Each row of a before or after table is a point. One or more steps were done to the points. Then noise was added and the rows were shuffled. The steps act on columns, c1 being the first. What was done? A step turns or swaps two columns, mirrors them in a line or flattens them onto one, adds a multiple of one to another, or multiplies or shifts one. Angles are multiples of 10 degrees, from the lower column toward the higher: turns from -170 to 170, lines from 10 to 170 but not 90. Use the fewest steps. Two steps may share a column if one is a turn and the other turns, adds or multiplies; they go together, in the order done. Otherwise the lowest column goes first.

Before:
[[ 1.8  0.6  1.3]
 [-1.4 -8.3 -2.3]
 [ 4.1  3.5  5.1]
 [ 3.5 -3.3 -1.3]
 [ 3.4  3.8  1.8]
 [-4.2  0.2 -1.6]
 [-1.0  0.5 -4.3]
 [-1.7 -7.7 -2.0]
 [ 3.7  3.4  5.3]
 [-8.0  1.5 -7.1]
 [-0.6  5.1 -1.7]]
After:
[[ 1.0 -0.7  1.3]
 [-1.5 -2.7 -8.2]
 [-4.2  1.3 -0.8]
 [-1.3 -1.5 -7.5]
 [-0.6  4.5  3.5]
 [ 3.6  0.9  3.4]
 [ 3.8  0.1 -3.1]
 [-1.1  3.7 -1.1]
 [ 3.8 -2.9  5.6]
 [ 3.0 -2.7  5.6]
 [-8.3  7.4 -2.3]]
Steps: turn c2 and c3 by 60 degrees

Before, 13 rows:
[[  3.9  10.4   0.1  -5.0  -2.4  -0.1  -1.1  -7.9]
 [ -3.1  -1.3  -5.0   3.9  -3.9  -1.1  -0.7   0.5]
 [  2.7   1.1   2.6 -10.4  -2.4  -1.2  -3.6  -3.4]
 [  5.0   3.3   1.5  -5.9  -2.3   5.3  -2.7   1.3]
 [ -0.1   5.7   4.2   1.0  -2.6  -1.1  -0.6  -4.5]
 [  3.9   5.4   3.6  -1.7  -5.6   1.0  -3.9  -4.5]
 [  3.7   4.4   3.4  -3.9   0.8  -1.8  -5.7   0.1]
 [ -3.5  -1.0  -5.7   6.1   2.4   2.8  -0.8   1.2]
 [  0.1   1.3  -4.2   5.3  -2.8  -2.6   1.6   5.3]
 [ -7.5   1.4  -4.9   2.9   1.0  -0.2   1.2   7.8]
 [ -3.0  -2.7  -1.7   5.2   1.7   0.4   6.1   3.5]
 [  5.9   3.6   0.5  -9.3  -2.6   0.5  -0.8  -0.4]
 [ -2.4   6.6   3.0  -0.6  -6.3   2.3  -1.0  -3.7]]
After, 13 rows:
[[  2.7   2.2  -1.7 -10.3  -2.2  -1.2   4.5   2.1]
 [ -2.8  -0.8   3.2   5.4   1.7   0.3  -7.0  -1.0]
 [  0.0  -4.5   0.3   5.2  -2.7  -2.7  -3.4  -4.2]
 [ -2.1   0.5  -7.4  -1.0  -6.3   2.2   2.2   3.3]
 [ -3.5  -4.9   3.1   5.8   2.4   2.8   0.2  -1.3]
 [  6.0  -0.8  -3.4  -9.1  -2.6   0.2   0.7   0.1]
 [ -7.5  -5.3   0.3   2.8   1.0  -0.3  -3.8  -7.2]
 [  0.2   2.1  -7.0   0.7  -2.9  -1.1   1.9   4.2]
 [  3.6   1.6  -5.6  -3.6   0.7  -1.9   5.2  -1.9]
 [  3.9  -3.7  -9.8  -5.1  -2.4   0.0   3.7   7.2]
 [  4.8   0.1  -3.6  -5.6  -2.4   5.2   1.9  -1.9]
 [ -3.1  -4.3   3.1   4.0  -4.1  -1.2   0.8  -0.6]
 [  3.9   1.5  -5.9  -1.7  -5.7   1.0   4.9   2.8]]
Steps: turn c2 and c3 by -110 degrees; turn c7 and c8 by 160 degrees

Before (13 x 14):
[[-5.8 -3.0  0.2 -3.1 -5.3  3.9  1.0 -4.7  2.2  3.8  1.9  4.0  0.6 -0.3]
 [ 3.6 -0.6 -4.0  1.0 -1.3 -6.6  3.3 -3.3 -1.2  4.0 -0.1  1.2 -3.1 -3.4]
 [-0.6 -9.4  9.6 -5.9  3.0 -3.8 -0.3  1.2 -1.1  8.7  2.6  5.0 -2.2  0.5]
 [-4.7 -2.9 -1.2 -4.3 -1.6  2.7 -3.6 -2.4  1.0  5.7 -3.9 -1.5  1.0  1.3]
 [ 2.3 -0.2 -1.1  1.7 -0.7 -2.6  1.8 -1.5 -2.5  2.0  4.0 -1.5 -1.4  3.9]
 [ 4.7  1.6 -2.7  5.2 -0.1 -0.3  3.8  2.5  0.2  2.0  0.4  0.3 -5.7 -2.8]
 [-1.4 -9.2  8.1 -2.3  4.5 -6.3  4.4  0.0  1.7  4.5 -3.7  8.2 -1.9  4.1]
 [ 2.7 -2.5 -6.6  4.4  3.2 -1.1 -1.7 -1.6 -2.0  1.1  3.3  1.6 -1.8 -2.0]
 [-0.8 -1.1 -3.1 -7.6  0.3  6.8  0.0 -6.4  1.0  5.2  0.0  1.6 -2.1  2.5]
 [-4.5 -1.8 -1.4 -4.3 -0.3  2.8  1.3 -2.8 -5.8  0.8 -1.6  0.9 -0.7 -1.6]
 [-6.0  2.9  0.9 -2.5  2.1  2.7 -1.1 -6.4  0.9  6.0  2.0  0.7 -1.8 -0.2]
 [ 5.1 -2.2 -1.5  5.8  1.7 -0.8  5.4 -2.9 -2.0  4.1  0.6 -1.3  1.0 -3.1]
 [-3.1 -9.7  6.2 -7.6  5.5 -7.1  6.7  4.7  3.7  5.4  0.0  5.4  1.7  1.2]]
After, 13 rows:
[[  0.7  -1.9  -1.1  -4.3  -0.4  -1.9   1.5  -2.9  -5.9  -4.9  -1.9   0.8
   -1.9  -1.7]
 [  1.1  -2.5  -6.7   4.4   3.6  -6.7  -2.0  -2.2  -1.9   2.5   3.5   1.9
   -5.3  -1.9]
 [  6.1   3.3   1.2  -2.4   2.1  -2.5  -1.1  -6.6   1.1  -5.9   1.6   0.5
   -5.3  -0.3]
 [  5.7  -3.1  -0.9  -4.3  -1.8  -1.7  -3.8  -2.2   0.5  -4.9  -3.5  -1.4
    3.4   1.4]
 [  8.6  -9.4  10.1  -5.5   3.0  -8.9  -0.3   0.8  -1.3  -0.7   3.1   4.8
   -7.2   0.6]
 [  3.9  -2.9   0.6  -3.2  -5.3  -0.3   1.1  -4.3   2.5  -5.8   1.6   4.0
    1.8  -0.3]
 [  4.0  -2.7  -1.6   6.4   2.2  -5.6   5.1  -2.7  -2.2   5.3   0.2  -1.5
    2.8  -3.2]
 [  4.4  -1.0  -4.1   1.5  -1.5 -12.0   3.2  -3.4  -1.6   3.4   0.0   1.5
   -9.2  -3.4]
 [  4.6  -9.3   8.2  -2.1   4.6 -11.1   4.9   0.2   2.2  -1.2  -4.0   8.0
   -5.8   4.4]
 [  1.8  -0.1  -1.1   1.9  -0.4  -7.6   2.0  -0.7  -2.4   2.5   3.9  -1.2
   -4.3   4.1]
 [  1.8   1.6  -2.6   5.3   0.2  -5.3   3.7   2.8   0.4   4.2   0.4   0.3
  -16.9  -2.4]
 [  5.1  -1.0  -3.6  -7.4   0.3   1.6  -0.1  -5.9   1.0  -0.8  -0.2   1.5
   -6.4   2.4]
 [  5.9  -9.3   6.5  -7.6   5.6 -11.9   6.4   5.0   3.9  -2.9  -0.1   5.6
    5.2   1.7]]
Steps: swap c1 and c10; shift c6 by -5.0; multiply c13 by 3
